Each point is reached from the start by the listed moves, each made once or not at all, plus a little noise. Is the number of moves made odd or even? Then give how often each move was made.

Moves:
(1): [6.6 2.4 1.8 0.8]
(2): [-1.7  7.0  0.3  0.8]
Start: [-0.9  0.1 -2.1  1.4]
Points:
[-2.8  7.1 -1.5  1.5] => odd (0, 1)
[4.1 9.3 0.3 3.4] => even (1, 1)
[-1.1 -0.1 -2.0  1.5] => even (0, 0)

Moves:
(1): [ 6.3 -0.3  0.0  0.0 -2.6  0.3]
(2): [-1.4  6.1 -0.4  0.7 -2.3 -3.0]
(3): [-0.1 -1.1  6.3  0.5  3.2 -1.8]
(4): [-0.2 -2.0 -0.5  4.5 -0.6 -1.6]
Start: [ 2.3 -0.7 -1.2  0.0 -1.8 -1.5]
Points:
[ 8.2 -3.1 -1.5  4.2 -5.1 -2.6] => even (1, 0, 0, 1)
[ 7.0  3.2 -1.6  5.5 -7.4 -5.6] => odd (1, 1, 0, 1)
[ 2.2 -4.0  4.1  5.1  0.7 -4.8] => even (0, 0, 1, 1)
[ 0.9  4.2  4.8  1.2 -0.8 -6.2] => even (0, 1, 1, 0)

Moves:
(1): [ 2.9  1.9 -1.4 -0.3 -1.5 -0.1  0.2 -1.2  0.4  0.0]
(2): [-4.1  2.4 -2.0 -1.4 -2.1  0.3  0.1  4.0  1.5 -1.0]
(3): [ 0.5  1.4  4.1 -3.6 -2.7 -0.9  1.6  0.7 -1.4 -1.4]
(4): [ 2.0  1.1  1.5  1.9  1.9 -2.3  2.5  3.0  2.6  1.6]
(5): [-0.1  2.4  0.1 -2.1  2.4  0.7  0.0  0.0 -1.7  0.3]
(6): [ 0.7 -0.3 -0.6  2.6  0.4  1.1  3.2 -0.4 -1.3 -1.4]
(7): [-2.5  0.1 -0.8  0.1  0.2 -3.0  1.6 -2.8  0.7  0.2]
(8): [ 0.2 -2.0 -2.0 -2.8 -0.1 -0.8  1.5  1.5 -0.4  1.0]
(9): [ 0.5 -0.2  1.4 -0.2 -0.5  3.4  2.0 -0.9  0.9  4.6]
Start: [ 2.0  3.8 -0.1  1.7 -2.5  0.2  3.1  0.8 -0.6  0.5]
Points:
[-0.2  5.7  1.2 -6.9 -3.0 -4.0  8.0  0.0 -4.0  0.8] => even (0, 0, 1, 0, 1, 0, 1, 1, 0)
[ 7.6  8.7 -0.9  3.4  1.0 -0.5  8.9  2.4 -0.6  1.0] => even (1, 0, 0, 1, 1, 1, 0, 0, 0)
[ 4.9  9.1  0.5  3.4 -0.1  0.2 12.8 -1.4  1.0  6.1] => even (1, 0, 0, 1, 1, 1, 1, 0, 1)
[ 1.9  7.7  0.3 -6.0 -9.5  2.3  8.2  4.9  0.2  3.9] => odd (1, 1, 1, 0, 0, 0, 0, 1, 1)
[ 5.2  5.3 -2.8  3.9 -3.7  1.1  6.4 -1.1 -1.3 -0.4] => even (1, 0, 0, 0, 0, 1, 0, 0, 0)
[ 1.0  8.3  3.0  0.8 -5.2 -1.0 10.5  8.0  1.1 -1.3] => even (0, 1, 1, 1, 0, 1, 0, 0, 0)
[ 0.7  7.2 -2.7 -0.9 -5.3 -1.9 11.1  5.1  5.3  7.0] => even (1, 1, 0, 1, 0, 0, 1, 1, 1)
